Each point is reached from the start by the listed moves, each made once or not at all, plus a little noise. Is the number of moves made odd or even? Then give how often each move was made.

Moves:
(1): 31 19 19 -6 -4
(2): 29 15 -9 13 -7
(3): 11 30 1 0 15
Start: -19 -3 -2 -3 -4
Points:
21 42 -7 10 3 => even (0, 1, 1)
24 45 19 -9 8 => even (1, 0, 1)
10 13 -10 9 -11 => odd (0, 1, 0)
15 13 16 -9 -10 => odd (1, 0, 0)
53 60 9 6 -1 => odd (1, 1, 1)

Moves:
(1): 27 -1 0 19 -19 -3 25
(2): 20 10 19 -9 24 12 -3
(3): -21 3 34 17 3 -13 24
(4): 1 4 0 41 17 14 -11
Start: 14 6 4 -13 0 -31 -15
Points:
40 7 5 7 -22 -34 5 => odd (1, 0, 0, 0)
42 16 60 12 8 -33 28 => odd (1, 1, 1, 0)
16 16 50 -6 29 -34 2 => even (0, 1, 1, 0)
40 9 -1 44 -1 -35 9 => even (1, 0, 0, 1)

Moves:
(1): 25 -10 -4 9 -15 6 15 17 17 -4
(2): 13 22 7 0 10 7 -12 8 3 6
(3): -27 2 -14 5 3 15 -7 -29 -15 16
(4): -14 -32 -5 -6 -2 4 15 20 20 27
(5): 2 25 11 -8 24 11 17 7 14 -15
(6): -4 22 0 -27 -13 -22 -4 -9 24 12
(7): -7 -5 -12 14 8 -26 13 -12 -5 5
(8): 19 6 13 -3 0 -9 21 -10 -19 -8
Start: 12 -2 9 8 -18 -5 1 5 -17 14
Points:
-18 47 6 -23 -6 -3 6 -26 6 29 => odd (0, 0, 1, 0, 1, 1, 0, 0)
4 31 12 -19 8 -33 29 21 41 52 => odd (0, 1, 0, 1, 1, 1, 1, 0)
22 4 11 -24 -24 -8 46 41 60 35 => even (1, 0, 0, 1, 1, 1, 0, 0)

Moves:
(1): 5 25 7 0 8 5 17 -8 29 26 -10
(2): 11 10 -6 3 -18 7 -2 -1 -16 -14 11
(3): 6 13 9 0 -4 2 22 6 9 -18 4
(4): -5 14 -11 4 15 -8 -7 -9 3 -8 -8
(5): 22 5 14 -5 14 31 -6 3 12 -29 6
(6): 7 1 -4 -8 -4 -5 11 5 13 3 -4
(7): 17 -8 0 2 4 -18 18 10 -6 15 3
(8): 18 3 1 17 -6 -8 13 3 -5 -10 -22
(9): -2 -25 -36 9 6 7 7 -18 -10 -1 27
Start: 7 -23 -14 -34 -5 -11 -27 18 -22 0 -4
Points:
31 9 -22 -35 18 -33 16 14 19 37 -24 => even (1, 0, 0, 1, 0, 1, 1, 0, 0)
45 -20 -54 -32 -6 -13 26 8 -10 30 23 => odd (1, 1, 0, 0, 0, 1, 1, 0, 1)
57 25 -6 -24 26 4 2 12 31 -18 -39 => odd (1, 0, 0, 1, 1, 1, 0, 1, 0)
33 -8 -32 -8 -1 -7 32 0 0 -4 -2 => even (1, 0, 1, 0, 0, 0, 0, 1, 1)
60 11 -38 -20 19 15 22 -2 3 -30 27 => odd (1, 1, 1, 1, 1, 0, 1, 0, 1)
55 -41 -56 -13 -17 -25 21 16 -41 -9 11 => odd (0, 1, 0, 0, 0, 1, 1, 1, 1)
39 5 -51 -14 6 -14 32 -1 -12 2 25 => even (1, 1, 1, 1, 0, 0, 1, 0, 1)

Moves:
(1): -14 -23 8 19 10 -11 -18 -20 -16 6 -3 -14 5 -10 -5
(2): 15 -4 13 -2 -5 -12 5 3 7 12 13 4 5 -6 -1
(3): 10 -15 17 -5 9 0 -12 -25 -25 14 5 26 6 0 0
(4): 1 6 8 8 1 1 4 8 -9 -4 -11 -2 -5 5 7
(5): 2 11 -8 12 -8 11 -10 0 4 -6 -7 -4 -3 -1 -12
(6): -2 -3 -7 1 -2 0 1 1 0 18 5 -7 -14 -4 -20
(7): -13 -2 0 7 4 1 16 2 -10 4 0 6 11 4 22
(8): -6 3 -2 -2 -3 5 7 8 8 -4 -16 -4 9 -3 7
(9): -3 -8 -8 -8 2 -7 -19 17 2 5 -13 -5 3 20 -4
(10): -6 28 6 -6 7 6 3 8 -8 -11 3 -6 3 0 -7
(11): 0 10 11 8 8 1 4 12 8 -4 -8 14 -9 -1 -12
(12): 8 -6 10 -15 -3 -11 -9 7 -17 23 20 9 -12 -12 9
Start: -2 -10 -18 8 14 8 -4 -7 -4 2 -9 9 -8 1 -20
Points:
-12 15 9 5 32 15 -21 30 -52 37 -35 35 -17 10 -30 => even (0, 0, 1, 1, 1, 1, 1, 1, 1, 1, 1, 1)
-23 -9 15 22 43 8 -18 -21 -38 23 -24 17 -8 -17 -56 => even (1, 0, 1, 0, 0, 1, 0, 1, 0, 1, 1, 0)
-31 -10 7 26 32 -11 -6 19 -28 10 -38 -14 22 11 1 => odd (1, 1, 0, 1, 0, 0, 1, 1, 1, 1, 0, 0)
-33 -12 20 29 52 2 -17 3 -56 8 -54 23 15 14 -12 => even (1, 0, 1, 1, 0, 0, 1, 1, 1, 1, 1, 0)
-13 5 5 13 35 15 8 -12 -56 23 -9 28 -2 5 -16 => odd (0, 0, 1, 1, 0, 1, 1, 0, 0, 1, 0, 0)
17 -39 33 26 30 -20 -60 -5 -52 47 -17 37 -16 -2 -40 => even (1, 1, 1, 1, 1, 0, 0, 0, 1, 0, 1, 1)
-38 -13 -10 21 35 -3 -20 1 -34 4 -24 -10 15 17 -10 => even (1, 0, 0, 0, 0, 0, 1, 0, 1, 1, 0, 0)
-28 -54 -5 20 35 -2 -31 -25 -42 25 -38 18 28 11 1 => odd (1, 0, 1, 0, 0, 0, 1, 1, 1, 0, 0, 0)
